Each row of a before or after table is a point. The points were changed in one or more steps. Then noise was added and the rows were shuffled. The steps act on columns, c1 being the first. What was done? A step turns or swaps two columns, mirrors them in a line or flattens them onto one, adds a multiple of one to another, or multiplies or shifts one. Angles are multiples of 10 degrees, from the lower column toward the higher: turns from -170 to 170, lines from 10 to 170 but not 90. Use the fewest steps. Two steps may share a column if one is a turn and the other turns, adds or multiplies; they go together, in the order done. Otherwise the lowest column goes first.

Before (11 x 2)
0.46,0.02
-0.60,0.35
0.41,-0.30
0.46,0.09
-0.56,-0.32
-0.26,0.29
0.52,0.18
-0.19,0.13
-0.24,-0.43
0.09,-0.10
-0.13,0.00
After (11 x 2)
0.37,-0.61
-0.28,-0.56
0.02,0.46
-0.32,0.41
0.11,0.44
0.26,-0.29
-0.09,0.06
-0.43,-0.24
0.20,0.54
0.13,-0.17
0.00,-0.14
Steps: swap c1 and c2

Before (10 x 3)
0.53,0.05,-0.24
0.09,0.15,-0.06
0.06,-0.36,0.17
0.65,-0.09,0.29
0.01,0.26,-0.27
-0.11,0.27,-0.35
0.12,0.10,-0.21
0.61,-0.51,-0.64
0.07,-0.19,0.35
0.44,-0.36,0.49
After (10 x 3)
0.64,-0.12,0.29
0.43,-0.04,0.61
0.07,0.16,0.37
0.00,-0.02,-0.37
0.60,0.81,-0.17
0.52,0.12,-0.23
0.07,-0.07,0.39
-0.11,0.03,-0.45
0.12,0.06,-0.22
0.10,-0.07,-0.16
Steps: mirror c2 and c3 in the line at 110 degrees

Before (13 x 6)
0.25,0.25,0.60,-0.55,-0.16,-0.03
-0.14,0.25,-0.29,-0.12,-0.34,-0.18
0.53,0.10,-0.16,0.05,0.04,-0.22
0.26,0.14,-0.03,0.13,-0.44,0.07
0.51,0.11,-0.14,-0.06,-0.20,-0.21
0.02,0.03,-0.07,-0.41,-0.25,0.03
0.35,-1.06,0.19,0.05,-0.15,-0.15
0.39,0.19,-0.29,0.07,0.08,-0.04
0.04,-0.18,-0.05,0.05,-0.03,0.06
0.12,0.11,0.81,0.12,-0.26,0.08
-0.38,0.22,-0.05,-0.93,0.38,-1.75
0.50,0.21,-0.20,0.05,-0.15,-0.13
0.57,-0.31,0.40,0.01,-0.46,-0.19
After (13 x 6)
-0.52,0.20,-0.20,-0.62,-0.22,0.11
0.25,-0.79,0.70,0.07,0.28,-0.01
0.65,-0.06,0.51,0.01,0.39,0.02
0.05,-0.18,0.08,0.00,0.02,-0.02
0.47,0.11,-0.12,0.12,0.11,-0.01
0.32,0.11,-0.28,0.08,0.43,0.00
0.31,0.51,0.63,0.11,0.02,0.00
0.04,0.01,-0.36,0.07,0.39,-0.01
0.25,0.02,-0.07,-0.41,-0.08,0.07
0.17,0.01,-0.19,0.08,0.51,0.03
0.26,0.11,-0.38,-0.12,-0.29,-0.01
0.24,0.54,0.42,-0.53,0.17,0.08
0.32,0.02,-0.18,-0.03,0.41,-0.05
Steps: turn c1 and c5 by 70 degrees; turn c2 and c3 by -30 degrees; flatten c4 and c6 onto the line at 170 degrees

Before (8 x 8)
0.23,-0.26,-0.12,0.33,0.19,-0.19,0.00,-0.06
-0.34,-0.05,0.03,0.44,0.13,0.04,0.03,0.16
-0.28,-0.57,-0.26,0.07,-0.05,-0.73,-0.30,-0.03
-0.24,0.29,-0.57,0.36,0.58,0.42,-0.21,-0.02
-0.31,0.04,-0.58,0.42,0.26,0.48,0.29,-0.23
-0.15,-0.05,-0.09,0.03,-0.03,-0.91,0.00,-0.13
-0.33,0.07,-0.21,0.06,0.59,0.61,0.01,-0.31
-0.01,-0.16,-0.03,0.12,-0.45,-0.56,-0.35,-0.17
After (8 x 8)
-0.11,-0.15,-0.04,0.08,-0.44,-0.60,-0.37,-0.17
-0.50,-0.03,0.01,-0.14,0.10,0.04,0.07,0.17
-0.28,-0.30,-0.13,0.24,0.20,-0.12,-0.02,-0.13
-0.39,0.27,-0.62,-0.48,0.60,0.38,-0.18,-0.01
-0.13,-0.57,-0.25,-0.44,-0.05,-0.72,-0.31,-0.01
-0.52,0.05,-0.59,-0.52,0.27,0.48,0.22,-0.22
-0.13,0.08,-0.21,-0.45,0.55,0.59,0.00,-0.24
-0.07,-0.06,-0.10,-0.18,-0.06,-0.91,0.06,-0.12
Steps: turn c1 and c4 by 70 degrees; add 0.7 times c3 to c4
